Each row is a point. Each table stands for the endless flat space through its points: a line for two points, a plane for three, and so on. Write the one point that lies in both, or say that there is none.

First (2 x 3)
[[-0.06  0.13 -0.12]
 [-0.34 -0.23 -0.48]]
Second (2 x 3)
[[-0.11  0.21 -0.39]
 [-0.19  0.12 -0.40]]
They share: no point

First (3 x 4)
[[-0.59  0.36 -0.24 -0.15]
 [ 0.46  0.28 -0.40  0.29]
 [-0.41  0.16 -0.16  0.05]]
Second (2 x 4)
[[-0.31  0.08 -0.18 -0.20]
 [ 0.01  0.28 -0.42  0.20]]
They share: no point

First (2 x 8)
[[-0.31 -0.46 -0.09 -0.28 -0.42  0.30 -0.21  0.39]
 [-0.29 -0.50  0.01 -0.25 -0.51  0.30 -0.20  0.42]]
Second (3 x 8)
[[-0.27 -0.19 -0.02 -0.02 -0.56  0.49  0.12  0.33]
 [-0.15 -0.69 -0.64 -0.76 -0.06  0.27 -0.40  0.39]
 [-0.33 -0.66 -0.43 -0.64 -0.09  0.15 -0.52  0.39]]
They share: [-0.33 -0.42 -0.19 -0.31 -0.33  0.30 -0.22  0.36]

First (3 x 9)
[[ 0.12  0.12  0.07  0.05  0.08 -0.40 -0.20  0.21  0.67]
 [-0.26 -0.35 -0.11  0.42  0.23 -0.12 -0.37  0.22  0.07]
 [ 0.10 -0.03  0.02  0.11 -0.03 -0.33 -0.29  0.17  0.41]]
Second (3 x 9)
[[-0.12  0.35 -0.18  0.20  0.24 -0.02 -0.39  0.15  0.52]
 [ 0.00 -0.22 -0.03  0.12  0.14 -0.47 -0.27  0.22  0.33]
 [-0.06 -0.02 -0.09  0.18  0.20 -0.29 -0.33  0.22  0.39]]
They share: no point

First (3 x 12)
[[-0.31 -0.09 -0.05  0.25 -0.03 -0.01 -0.02 -0.41  0.05 -0.13  0.01  0.25]
 [-0.44  0.08  0.18 -0.12 -0.12 -0.11 -0.07 -0.25  0.43  0.18  0.08  0.56]
 [-0.63  0.03  0.15 -0.19 -0.23 -0.17 -0.18 -0.17  0.45  0.15  0.01  0.61]]
Second (3 x 12)
[[-0.38  0.20 -0.02 -0.08  0.16 -0.17  0.09 -0.49  0.25  0.00 -0.04  0.26]
 [-0.44  0.16 -0.04  0.02  0.15 -0.01  0.06 -0.33  0.30  0.07 -0.03  0.42]
 [-0.10  0.14  0.14 -0.20  0.01 -0.51  0.10 -0.85  0.08 -0.17  0.05 -0.10]]
They share: [-0.28  0.02  0.08  0.10 -0.02 -0.03  0.01 -0.37  0.23  0.04  0.08  0.38]

First (3 x 14)
[[ 0.45 -0.41  0.29 -0.41 -0.12 -0.35 -0.27 -0.10 -0.28  0.07  0.15  0.44
  -0.47 -0.33]
 [ 0.63 -0.30  0.24 -0.42  0.01 -0.46 -0.22 -0.08 -0.17 -0.08 -0.08  0.59
  -0.40 -0.14]
 [ 0.19 -0.48 -0.02 -0.36  0.11  0.04 -0.28 -0.36 -0.27 -0.06  0.02  0.25
  -0.42 -0.48]]
Second (3 x 14)
[[ 0.45 -0.31 -0.22 -0.59  0.15  0.13 -0.30 -0.26 -0.07 -0.08 -0.07  0.25
  -0.22 -0.61]
 [ 0.53 -0.25 -0.33 -0.70  0.16  0.22 -0.32 -0.23  0.01 -0.07 -0.08  0.21
  -0.13 -0.72]
 [ 0.01 -0.55  0.46 -0.09  0.38 -0.17 -0.49 -0.08 -0.69  0.12 -0.24  0.23
  -0.61 -0.17]]
They share: [ 0.29 -0.43  0.00 -0.37  0.13 -0.05 -0.26 -0.32 -0.23 -0.10 -0.05  0.33
 -0.40 -0.39]

First (3 x 20)
[[-0.32  0.36  0.04 -0.01  0.64  0.07  0.26  0.64  0.23 -0.45 -0.12 -0.22
   0.37  0.27  0.30  0.18 -0.26  0.50  0.28 -0.25]
 [ 0.44  0.32 -0.20  0.03  0.12  0.47  0.30  0.12  0.15 -0.29 -0.16 -0.46
   0.41 -0.17 -0.02 -0.06 -0.58  0.06  0.48 -0.21]
 [ 0.09  0.41 -0.12  0.08  0.31  0.31  0.17  0.39  0.33 -0.43  0.05 -0.34
   0.36 -0.02  0.12  0.18 -0.50  0.33  0.27 -0.20]]
Second (2 x 20)
[[-0.11  0.14 -0.25 -0.21  0.32  0.09  0.34  0.36 -0.04 -0.47 -0.30 -0.35
   0.33  0.00 -0.07 -0.02 -0.61  0.02  0.54 -0.17]
 [ 0.13  0.35  0.05  0.12  0.41  0.24  0.16  0.48  0.29 -0.23 -0.09 -0.23
   0.39  0.03  0.20  0.16 -0.37  0.35  0.30 -0.26]]
They share: no point

First (3 x 24)
[[-0.21  0.32 -0.16 -0.25 -0.21  0.02  0.57 -0.37  0.07 -0.19 -0.03 -0.07
   0.68 -0.13 -0.34 -0.12  0.13  0.51 -0.56  0.53  0.57  0.45  0.35 -0.23]
 [-0.33  0.17 -0.10 -0.09 -0.29 -0.07  0.45 -0.33  0.08 -0.36 -0.14 -0.02
   0.66 -0.11 -0.34 -0.16  0.15  0.40 -0.46  0.44  0.49  0.46  0.46 -0.14]
 [-0.39  0.27 -0.37 -0.11 -0.08 -0.39  0.29 -0.36 -0.04 -0.42 -0.07 -0.07
   0.25  0.30 -0.49 -0.48  0.21  0.32 -0.41  0.17  0.25  0.24  0.29  0.18]]
Second (2 x 24)
[[-0.24  0.26 -0.01  0.01 -0.14 -0.10  0.15 -0.20 -0.10 -0.26 -0.02  0.15
   0.34  0.18 -0.32 -0.36  0.16  0.41 -0.29  0.19  0.21  0.04  0.24  0.13]
 [-0.29  0.26 -0.12 -0.05 -0.19 -0.17  0.20 -0.31 -0.09 -0.32 -0.05  0.04
   0.39  0.19 -0.40 -0.37  0.13  0.37 -0.33  0.19  0.28  0.14  0.33  0.11]]
They share: no point

First (4 x 24)
[[-0.55  0.27  0.20 -0.18  0.17 -0.55  0.28 -0.61 -0.33 -0.76 -0.36 -0.15
  -0.36  0.45  0.00 -0.34 -0.58  0.01 -0.57 -0.03 -0.33  0.06 -0.05  0.64]
 [-0.50 -0.20  0.19 -0.18  0.20 -0.24 -0.03 -0.48 -0.37 -0.59 -0.47  0.51
   0.11  0.06  0.35  0.21 -0.05  0.05 -0.54 -0.32 -0.19 -0.02 -0.09  0.03]
 [-0.42 -0.16  0.09 -0.36  0.08 -0.26 -0.13 -0.50 -0.17 -0.57 -0.37  0.33
   0.07  0.18  0.43  0.07 -0.27 -0.09 -0.42 -0.16 -0.35 -0.22 -0.31  0.23]
 [-0.40  0.28 -0.12  0.49  0.08 -0.03  0.66  0.17 -0.83 -0.08  0.32  0.34
   0.11  0.02 -0.23 -0.12 -0.22 -0.22 -0.38  0.18 -0.23  0.84  0.48  0.31]]
Second (3 x 24)
[[-0.62 -0.07  0.41  0.31 -0.15 -0.48  0.06 -0.38 -0.57 -0.62 -0.13  0.66
   0.28  0.52  0.15 -0.67 -0.62 -0.66 -0.63 -0.21 -0.46  0.59  0.49  0.33]
 [-0.47  0.18 -0.12 -0.26  0.13 -0.05  0.41 -0.23 -0.33 -0.34 -0.08  0.01
  -0.11  0.06 -0.01  0.06 -0.22  0.09 -0.45  0.27 -0.38  0.02 -0.33  0.37]
 [-0.63 -0.06  0.32  0.26 -0.15 -0.45  0.09 -0.31 -0.53 -0.62 -0.16  0.57
   0.25  0.50  0.11 -0.58 -0.54 -0.59 -0.61 -0.13 -0.50  0.50  0.39  0.37]]
They share: no point

First (4 x 24)
[[-0.10  0.06  0.03 -0.29  0.49  0.40 -0.39  0.11 -0.32  0.23 -0.37 -0.50
  -0.02 -0.13 -0.19 -0.03 -0.26 -0.15 -0.49  0.02  0.23  0.18  0.15 -0.12]
 [-0.40  0.39 -0.12 -0.32  0.31  0.22 -0.45  0.44 -0.14  0.29 -0.52 -0.47
   0.22  0.08 -0.43  0.30 -0.44 -0.39 -0.19  0.20  0.11  0.48  0.36 -0.27]
 [-0.37  0.49 -0.09 -0.26  0.30  0.30 -0.41  0.49 -0.11  0.33 -0.57 -0.42
   0.15  0.05 -0.50  0.39 -0.37 -0.45 -0.18  0.21  0.13  0.47  0.30 -0.24]
 [-0.21  0.73 -0.03 -0.11  0.20  0.50 -0.30  0.58  0.05  0.40 -0.64 -0.27
  -0.03 -0.10 -0.67  0.64 -0.25 -0.62 -0.15  0.12  0.25  0.47  0.24 -0.24]]
Second (4 x 24)
[[-0.07  0.29 -0.25 -0.87  0.33  1.02 -0.25  0.39 -0.40 -0.13 -0.47 -0.04
   0.04 -0.23 -0.32  0.36 -0.46 -0.74 -0.56  0.36  0.35  0.05  0.79 -0.62]
 [-0.05  0.25 -0.05 -0.67  0.43  0.84 -0.29  0.29 -0.30 -0.15 -0.33 -0.14
   0.06 -0.05 -0.12  0.36 -0.52 -0.74 -0.48  0.28  0.43  0.17  0.59 -0.48]
 [-0.19  0.26  0.20 -0.30  0.81  0.69 -0.31  0.27  0.08  0.05 -0.38 -0.22
  -0.11 -0.11 -0.32  0.27 -0.25 -0.50 -0.14  0.06  0.20  0.02  0.76 -0.62]
 [-0.14  0.26  0.15 -0.25  0.73  0.60 -0.31  0.23  0.11  0.16 -0.41 -0.27
  -0.13 -0.20 -0.38  0.22 -0.25 -0.40 -0.13 -0.02  0.16  0.08  0.70 -0.54]]
They share: no point

First (4 x 24)
[[-0.34 -0.12 -0.20 -0.41  0.09  0.44 -0.51  0.32  0.50  0.52 -0.29  0.18
   0.14  0.04 -0.04 -0.29  0.17 -0.17  0.10 -0.30  0.14  0.26 -0.25 -0.07]
 [-0.38 -0.30 -0.33 -0.40  0.17  0.39 -0.41  0.22  0.42  0.75 -0.50  0.26
   0.23 -0.20 -0.20 -0.32  0.09 -0.05  0.07 -0.27 -0.02  0.44 -0.26  0.17]
 [-0.16 -0.42 -0.15 -0.39  0.06  0.50 -0.73  0.15  0.62  0.82 -0.57  0.19
   0.19 -0.28  0.08 -0.14  0.25 -0.22  0.10 -0.11  0.06  0.24 -0.06  0.21]
 [-0.42  0.02 -0.19 -0.36  0.37  0.21 -0.43  0.20  0.38  0.39 -0.22 -0.06
   0.25 -0.02  0.16 -0.44  0.15  0.07  0.29 -0.23  0.14 -0.20 -0.02 -0.19]]
Second (4 x 24)
[[-0.71  0.11  0.15 -0.36  0.23 -0.03 -0.57  0.38  0.47  0.21 -0.11  0.23
   0.27  0.21  0.05 -0.23 -0.15 -0.24  0.15 -0.40  0.23  0.17 -0.16 -0.17]
 [-0.41  0.19 -0.21 -0.18  0.05  0.24 -0.44  0.57  0.31  0.34 -0.25  0.10
   0.28  0.12  0.00 -0.43  0.17 -0.16  0.17 -0.44  0.13  0.32 -0.22 -0.19]
 [-0.29  0.38 -0.28  0.09 -0.14  0.29 -0.51  0.83  0.42  0.43 -0.48  0.17
   0.31 -0.04  0.04 -0.53  0.21 -0.21  0.18 -0.29  0.11  0.41  0.05 -0.40]
 [-0.57 -0.14 -0.14 -0.63  0.38  0.22 -0.30  0.14  0.12  0.22  0.10 -0.02
   0.22  0.35 -0.09 -0.31  0.15 -0.03  0.14 -0.67  0.17  0.16 -0.67  0.16]]
They share: no point

First (2 x 24)
[[ 0.63  0.42  0.41  0.41 -0.02  0.16  0.52  0.59 -0.05  0.52  0.51 -0.19
   0.45 -0.33  0.03  0.17  0.18 -0.44  0.17 -0.26  0.30 -0.30  0.04 -0.33]
 [ 0.08  0.07  0.06 -0.04  0.08  0.41  0.12  0.09 -0.40  0.12 -0.04  0.06
   0.30 -0.23 -0.17 -0.13 -0.22 -0.19 -0.03  0.04  0.40 -0.05  0.19 -0.23]]
Second (3 x 24)
[[ 0.52  0.33  0.57  0.64 -0.34  0.07  0.60  0.34  0.21  0.50  0.00 -0.15
   0.57 -0.54  0.47  0.21  0.14 -0.59 -0.14 -0.21  0.31 -0.07  0.17 -0.28]
 [ 0.42  0.23 -0.08 -0.21  0.31  0.52  0.15  0.49 -0.54  0.20  0.65 -0.05
   0.37  0.01 -0.58  0.06  0.09 -0.14  0.16 -0.16  0.51 -0.32  0.22 -0.18]
 [ 0.22  0.27  0.28  0.19  0.19  0.20  0.27  0.33 -0.34  0.36  0.25 -0.05
   0.13 -0.31 -0.14 -0.22 -0.27 -0.22  0.36  0.00  0.15 -0.24 -0.18 -0.46]]
They share: [ 0.41  0.28  0.27  0.23  0.02  0.26  0.36  0.39 -0.19  0.36  0.29 -0.09
  0.39 -0.29 -0.05  0.05  0.02 -0.34  0.09 -0.14  0.34 -0.20  0.10 -0.29]
